Rows are points. Each copy is the shape, with its points in the same order, turned, moved and blurred by noise. Say if it was mirrored as well.

Shape:
[[ -4.5 -10.2]
 [-21.5  22.4]
 [-28.7 -29.9]
 [  0.1   3.8]
 [-13.2   7.0]
 [  0.9   2.7]
 [-11.1  -9.0]
 [ 23.0  -5.2]]
Copy 1, 8 rows:
[[-14.1  10.6]
 [-29.4 -21.7]
 [-39.5  30.9]
 [ -8.5  -6.1]
 [-20.6  -7.0]
 [ -6.7  -3.8]
 [-20.0  10.7]
 [ 12.6   5.4]]
Copy 1 is: mirrored
Copy 2:
[[  4.0   0.3]
 [-30.8 -10.3]
 [ 16.1 -28.7]
 [ -6.3   5.3]
 [-14.0  -8.7]
 [ -5.6   6.8]
 [  0.7  -7.5]
 [  7.7  24.8]]
Copy 2 is: only turned

Shape (8 x 3):
[[ 16.0   8.5   4.3]
 [ -0.4   2.6 -22.5]
 [ -4.1  10.8  -9.5]
 [ 17.8  34.4   1.3]
 [  3.7  29.5  12.1]
 [ 15.9 -19.6 -19.7]
 [-15.5   0.1   1.5]
 [-31.9 -20.8   4.6]]
Copy 1, 8 rows:
[[  7.2  10.5 -18.1]
 [ -7.5 -13.1  -9.0]
 [ -9.3   2.0  -0.2]
 [-13.2  27.7 -23.8]
 [ -7.7  32.8  -4.9]
 [ 14.2 -23.6 -20.0]
 [  3.5   2.8  12.4]
 [ 18.1 -12.1  29.5]]
Copy 1 is: only turned
Copy 2:
[[  3.5  13.7  -8.7]
 [-24.9  -0.5  -1.3]
 [-15.4   7.2   6.8]
 [ -3.7  37.3  -4.4]
 [  4.3  30.5   9.6]
 [-14.5 -15.8 -21.6]
 [ -4.4  -4.6  18.8]
 [ -2.3 -28.8  28.5]]
Copy 2 is: only turned
Copy 3, 8 rows:
[[ 17.2  -7.9  10.8]
 [  0.6 -12.5 -14.5]
 [  2.8   1.5  -7.1]
 [ 33.7   7.0   0.0]
 [ 21.6  15.8   9.4]
 [ -1.4 -36.8  -2.3]
 [-11.7   4.3   4.7]
 [-39.0  -0.2  10.8]]
Copy 3 is: only turned
Copy 4:
[[ -2.9 -17.1  -2.3]
 [-14.6  12.6  -7.0]
 [-11.4   4.2   5.0]
 [-24.0 -25.4  11.8]
 [-10.0 -19.8  22.0]
 [ -3.3   6.4 -31.6]
 [  6.1  11.1  10.6]
 [ 26.0  30.8   7.6]]
Copy 4 is: mirrored

Shape:
[[ 23.3  -0.3   0.5   9.7]
 [ 28.1  15.5  34.9  -2.4]
 [ 25.4  13.5  -4.8  -5.1]
 [-20.8 -10.4  -4.0  -8.9]
 [ -7.5 -15.8 -18.8  -2.9]
 [  6.7 -23.3 -20.3  19.8]
 [  2.7  15.3   8.9  31.2]
 [  9.2   1.0  -5.9  14.5]
 [ 23.2  15.4  26.8 -15.2]
 [ -8.9 -12.0  -7.2  -0.6]]
Copy 1:
[[ 18.5   5.2   5.1   9.0]
 [ 31.5 -13.1  36.7   1.6]
 [ 16.7 -10.1   6.5  23.4]
 [-17.1 -17.1  -9.6  -9.7]
 [ -8.2  -6.9 -23.4  -0.1]
 [  3.5  18.6 -23.4   1.2]
 [ -3.9  19.6  26.1   6.1]
 [  3.6   8.4   2.6   8.6]
 [ 25.3 -24.4  28.9   3.5]
 [ -7.6  -6.4 -11.1  -5.8]]
Copy 1 is: mirrored
Copy 2:
[[  4.5   2.7  14.3  14.9]
 [ 23.4  -7.8   8.1  44.0]
 [ 20.1  -7.5  24.5   3.7]
 [ -6.9  -5.0 -20.4 -14.4]
 [-14.0  -2.1   0.9 -19.2]
 [-24.7  10.3  16.0  -8.8]
 [ 10.1  29.3   2.5  19.2]
 [ -3.2   7.8  12.3   3.6]
 [ 26.1 -18.2   1.5  29.5]
 [-10.1  -2.2 -10.6  -5.3]]
Copy 2 is: mirrored
Copy 3 (10 x 4):
[[ 16.2  26.1  -2.7  -2.8]
 [  4.3  34.0  21.9 -36.3]
 [ 10.6  26.7 -11.1 -17.0]
 [ -7.9 -13.8   5.0   1.8]
 [  6.4 -10.0  -9.5  12.2]
 [ 20.4   5.3  -1.3  27.2]
 [ -9.9  35.3  17.1   8.8]
 [  6.5  24.0  -3.0   7.7]
 [  4.5  23.8   8.0 -39.5]
 [ -6.0  -3.0  -1.4   6.1]]
Copy 3 is: only turned
Copy 4, 10 rows:
[[ 17.3  10.4   5.1  15.2]
 [ 21.8 -22.2  17.3  36.4]
 [ 12.5  10.3  -7.3  32.0]
 [-16.7  -8.4 -15.4  -5.9]
 [ -7.2   9.7 -21.4  -8.2]
 [ 10.1  23.6  -5.7 -16.5]
 [ -4.0  11.1  30.6  10.5]
 [  2.8  14.1   4.8   7.8]
 [ 13.9 -19.5   4.3  39.1]
 [ -6.3   0.8 -13.6  -5.7]]
Copy 4 is: mirrored

Shape:
[[-19.2 -11.1 -12.7 -12.2 -12.8  -1.7]
 [ 28.7 -21.6  25.5  16.1   7.1  -5.5]
 [ 21.6   3.1   6.3  -7.0 -11.1  30.1]
 [ 18.0  -5.3 -23.3   5.8 -21.7 -17.5]
 [-22.7 -15.9  -8.8  27.9  -1.5  18.8]
 [ -9.4 -16.0 -16.6   2.1  25.8 -22.4]
 [ 29.2   0.8  10.4 -14.5 -20.8  30.3]
 [ -3.8   8.4  -6.2  15.6   6.7  -7.2]
 [-22.4   5.0 -11.6  23.0 -20.8  -0.2]
 [  8.0  -0.3  24.9  -5.3  17.2   8.1]
 [  4.3  -9.5  24.2   5.8  25.8   3.4]
 [  3.0  -1.4  23.1  -8.8 -15.7  -1.0]]
Copy 1:
[[ -3.6 -19.8  -6.2   3.0  -3.1  17.7]
 [ 30.6   9.0  20.1  -4.8 -23.0 -25.7]
 [-10.9   4.1  42.7  -2.8  -5.9   1.2]
 [ 14.3  19.2  -3.5  -9.6  -4.6  24.8]
 [ 18.6 -22.3   8.6   7.2  29.2  -2.7]
 [ 10.9 -13.5 -26.3 -23.7  -0.1 -10.5]
 [-11.5   6.2  47.5  -1.0 -16.1   6.9]
 [  3.4   7.0  -6.7  -2.5  12.1 -10.7]
 [  7.7   0.1  -6.4  21.5  23.9  10.7]
 [ -5.7  -5.2  15.7  -2.3 -15.9 -29.7]
 [  6.7  -9.5   9.9  -5.9 -13.5 -38.0]
 [ -3.6   1.3  11.7  17.1 -22.9  -3.5]]
Copy 1 is: only turned
Copy 2:
[[ -4.1 -12.0  -5.6 -16.5  16.0  -9.4]
 [-14.0   7.3  19.0  34.9  -8.2  15.7]
 [ 18.6 -29.1   7.6  24.7  12.0  15.7]
 [-20.5 -31.2 -17.5  11.3  -9.3  -9.0]
 [ -8.3   1.0 -17.1 -13.5  17.6  33.7]
 [-16.3  23.2 -20.3   6.5   9.5 -17.0]
 [ 18.0 -40.8  18.3  26.6  11.3  12.2]
 [  2.8   2.7 -22.7   5.2  -6.9   5.7]
 [ -4.5 -11.7 -22.0 -21.5  -6.8  19.1]
 [ 20.1  13.2  15.5  19.7   1.1   4.2]
 [  7.8  24.0  11.3  20.7   3.9  10.9]
 [  8.3 -13.4  22.1   1.9  -6.0   0.6]]
Copy 2 is: only turned
